Every row gives one point. Each copy is the shape, with its points in the same order, turned, moved and blurred by noise. Is it also mirrored, or only turned?
In the rows, zero is written as 128.

Shape:
[[123  70]
 [ 77 139]
 [161 124]
 [165 103]
 [104 106]
 [145 128]
 [105  98]
 [ 90 188]]
Copy 1, 8 rows:
[[170 102]
 [123 172]
 [105  86]
 [124  75]
 [144 133]
 [105 103]
 [151 129]
 [ 70 173]]
Copy 1 is: mirrored
Copy 2:
[[ 66 121]
 [131  81]
 [113 162]
 [ 96 166]
 [ 99 110]
 [118 151]
 [ 92 110]
 [187  99]]
Copy 2 is: mirrored

Shape:
[[144 156 100]
 [122  91  92]
 [174 104 117]
 [100  52 132]
 [137 119 137]
 [124  96 147]
 [145 127 208]]
Copy 1:
[[110 180 156]
 [104 159  90]
 [155 174 106]
 [109 111  62]
 [133 141 126]
 [134 119 102]
 [187  93 146]]
Copy 1 is: only turned
Copy 2:
[[170 154 127]
 [135 137  69]
 [172  96  92]
 [ 86 104  58]
 [134 109 119]
 [112 102 104]
 [114  61 162]]
Copy 2 is: only turned
Copy 3, 7 rows:
[[129 163 105]
 [175 121 138]
 [140 102  91]
 [166  75 177]
 [120 116 129]
 [128  97 148]
 [ 58  83 137]]
Copy 3 is: mirrored

Shape, 9 rows:
[[162  82 122]
 [136 187 176]
 [203  94 103]
 [152 116 102]
 [142 128 122]
 [124  85 158]
 [181 160 121]
 [134 142 166]
 [102 163 152]]
Copy 1 (9 x 3):
[[ 87  92 128]
 [192 150 101]
 [ 89  71  81]
 [ 89 130  98]
 [112 136 108]
 [122 111 162]
 [134 115  58]
 [158 137 124]
 [154 173 120]]
Copy 1 is: only turned
Copy 2, 9 rows:
[[171 141 113]
 [ 58 175 120]
 [189 169  77]
 [145 133  82]
 [124 135  98]
 [141 128 155]
 [116 178  71]
 [ 97 157 130]
 [ 68 130 120]]
Copy 2 is: only turned
Copy 3, 9 rows:
[[167 108 120]
 [ 68 125 181]
 [197 121 149]
 [153 145 130]
 [128 136 134]
 [120  88 104]
 [140 146 183]
 [ 93 110 149]
 [ 69 137 140]]
Copy 3 is: only turned
Copy 4:
[[127 105  63]
 [159 109 175]
 [154 145  47]
 [128 142  86]
 [122 126 109]
 [110  77 102]
 [174 155 113]
 [147 100 138]
 [120 110 163]]
Copy 4 is: only turned

Shape, 7 rows:
[[144 137  66 168]
 [115 143 131 125]
 [ 79  63 147 162]
 [146 155 129  98]
 [ 97  89 134 108]
 [213  99 131  96]
 [145 138 145 118]]
Copy 1 (7 x 4):
[[ 86 181  91 142]
 [130 133 143 120]
 [ 59 128 152  52]
 [145 119 120 139]
 [116 124 125  66]
 [112  65  60 146]
 [122 108 129 133]]
Copy 1 is: only turned
Copy 2, 7 rows:
[[ 98 101 108 177]
 [116 143 146 133]
 [123  88 131  54]
 [127 176 135 146]
 [108 143 125  77]
 [166 176  57 139]
 [152 162 129 133]]
Copy 2 is: only turned

Shape:
[[179 185 106  96]
 [153 140 158 107]
 [143 105 160 142]
 [101 122 126 178]
 [100 113 110 143]
 [ 84  41 128 124]
 [194 153 124 154]
 [155 151 103  61]
 [114 154 134 180]
 [145 127 142 152]]
Copy 1 (10 x 4):
[[123  54  98  92]
 [173 123 115 103]
 [179 133 133 144]
 [123 166 119 159]
 [123 154 148 137]
 [160 180 214 154]
 [154  81  86 156]
 [137  74 145  76]
 [116 155  92 153]
 [152 126 111 148]]
Copy 1 is: only turned
Copy 2:
[[129 175 149 188]
 [166 129 132 145]
 [167 131 109 100]
 [103 115  90  88]
 [105 119 131  88]
 [143 100 156  29]
 [143 188  97 148]
 [135 154 191 162]
 [105 121  79 122]
 [143 140 104 118]]
Copy 2 is: only turned
Copy 3:
[[ 61 182 138 132]
 [ 93 116 126 123]
 [128  94 146 129]
 [178 125 137 155]
 [169 140 129 123]
 [194  93 139  67]
 [ 93 146 182 160]
 [ 82 175 121  83]
 [154 133 135 179]
 [129 120 155 145]]
Copy 3 is: only turned
